Every row gives one point. A path goes straight from each point to the next, and from the last back to the first. The post is the endless flat space through its rows: a point in 2 columns, a line in 3, a plane in 4, and so on, so that a path can go around it. How many times does the path go around the post? Going back the other way cancels.
In the rows, 128 means zero.

Post (1 x 2):
[[143 133]]
Path (14 x 2):
[[198 162]
 [168 131]
 [175 197]
 [103 165]
 [121 128]
 [127  65]
 [164 123]
 [174 146]
 [159 177]
 [214 141]
 [155  90]
 [114  80]
 [ 86 160]
 [137 178]]
Times around: 0

Post (3 x 4):
[[122 111 111 146]
 [130 151 199  99]
 [124 103 117 208]]
Path (24 x 4):
[[135 108 131 137]
 [158 152 129  98]
 [141 165 106 116]
 [159 113 143 185]
 [130  80 164 249]
 [100 110 199 165]
 [ 79 143 107 212]
 [133 177 149 182]
 [170 122 170 194]
 [161  83 164 131]
 [128  79 165 124]
 [164  75 147 163]
 [172 108 154 158]
 [127  55 118 177]
 [100 133 187 146]
 [111  95 119 107]
 [182 101 160 125]
 [174 124 151 169]
 [153  93 170 139]
 [102 113 172 114]
 [ 88 143 149 113]
 [124 150 152 156]
 [144 132 159 161]
 [160  86 142 175]]
Times around: 2

Post (7 x 8):
[[125 154 166  84 142 103 108 157]
 [158  75 188 238 169 124 189 177]
 [124  92 174 162  97 131 162 126]
 [116  95  45  58 128  61  86 111]
 [138 125 148 139 182 210 200 102]
 [ 64 122  87  97 152 121  59 109]
 [131 166 145 126 123 229 125 179]]
Path (22 x 8):
[[126 147 138 152  99 216 147 201]
 [137 183 140 119 162 145 183 149]
 [124 139 143 164 174 208 153  63]
 [161  78 148 167  58 217 126 105]
 [119 116 111 185 162 138 114 106]
 [112 166 181 174 152 147 135 183]
 [ 65  93 148 158 199  61 107 136]
 [102  87 169  90 131 125 148 128]
 [117  76  88  96 170 176 123  91]
 [ 91  64 152  89 177  89 139 152]
 [116 108  79 122  81 149 124 173]
 [136 148 112 125  94 132 121 178]
 [159 109 117 163 157  80 118 136]
 [136 134 228 118 102 212 109  74]
 [151 137 140 130 149 139  39 119]
 [105 107 150  89 198 141 147  54]
 [120 120 196  50 134 157 110 204]
 [ 72  74  67 166 210 177 166  74]
 [129 158 119 121 116 159 162 131]
 [156 149 113 115 129 121 183  65]
 [125 138 125 133 159 147 129  98]
 [ 52 169 112 153 168 104 125 106]]
Times around: 1

Post (8 x 9):
[[110 108 167  95 166 112 105 118 131]
 [148 132  78 210 124 143 115  84  97]
 [105 140 197 180 235 151 149 139 171]
 [110 112 115 140  92 161 168  97  85]
 [149  89 103  74 183 185 113 103 148]
 [158 119 124  97 165 147 159  63 181]
 [ 71 102 190 133   9 144 128 198 155]
 [121 132 138 102 220 126 163 163 201]]
Path (35 x 9):
[[137 169 169 139  94 119 201 108  81]
 [126 136 106 113 170 190 111 153 119]
 [140 121 219  66 170 119 147 104 106]
 [140 113 143 148 162 134 166 181 153]
 [119  55 156 145 177 244 118 137 171]
 [ 75 114 123 118 182 105 163 136 165]
 [ 70 140 132 166 159 137 107 119 180]
 [109 148 129  90 176 211 135 107  76]
 [178 152 135 112 180 176 168 116 202]
 [104 124 182 142 145 134 138 161 103]
 [164 169  81 131 107 187  96 185 146]
 [ 57 159 140 115 124 132 195 113  79]
 [ 90 200 144 140 141 152 183 150 102]
 [146 107  89 121  87 189  96 155  78]
 [173 107 138 119  91  89 196 127 166]
 [121  64 100  90 149 155 191 134 213]
 [ 60  73 171 155 158 173 178 101 176]
 [ 88 139 147 124 168 119 146 173 197]
 [118 147 135  87 150 136 140 110 131]
 [168 117 176  70 160 228 153 147 217]
 [150 120 156 137  91  57 166  95  93]
 [120  79 154 177 102 124 131 127 127]
 [112 113 102 157 130 134 146 110 133]
 [ 99 182  88 144 172  97 137  92 187]
 [ 83  92  87  83 112 207 139 160 125]
 [115  40  87 132 154 215  99  82 140]
 [139 102  86 168 108 119  26  74 200]
 [100 179 197 158 134 146 160 103 180]
 [148 143  88  77 114 192  87 180 124]
 [ 90 113 192 138 170 220 108 117 101]
 [ 56 143 118 132  79 140 117 138 144]
 [ 71 171 190  89 154 128 179 190 150]
 [171 156 137  73 140 119 190  98 162]
 [159 102 122  57 133  63 115 134 177]
 [141 129 170 184 164 192 166 158 191]]
Times around: 3
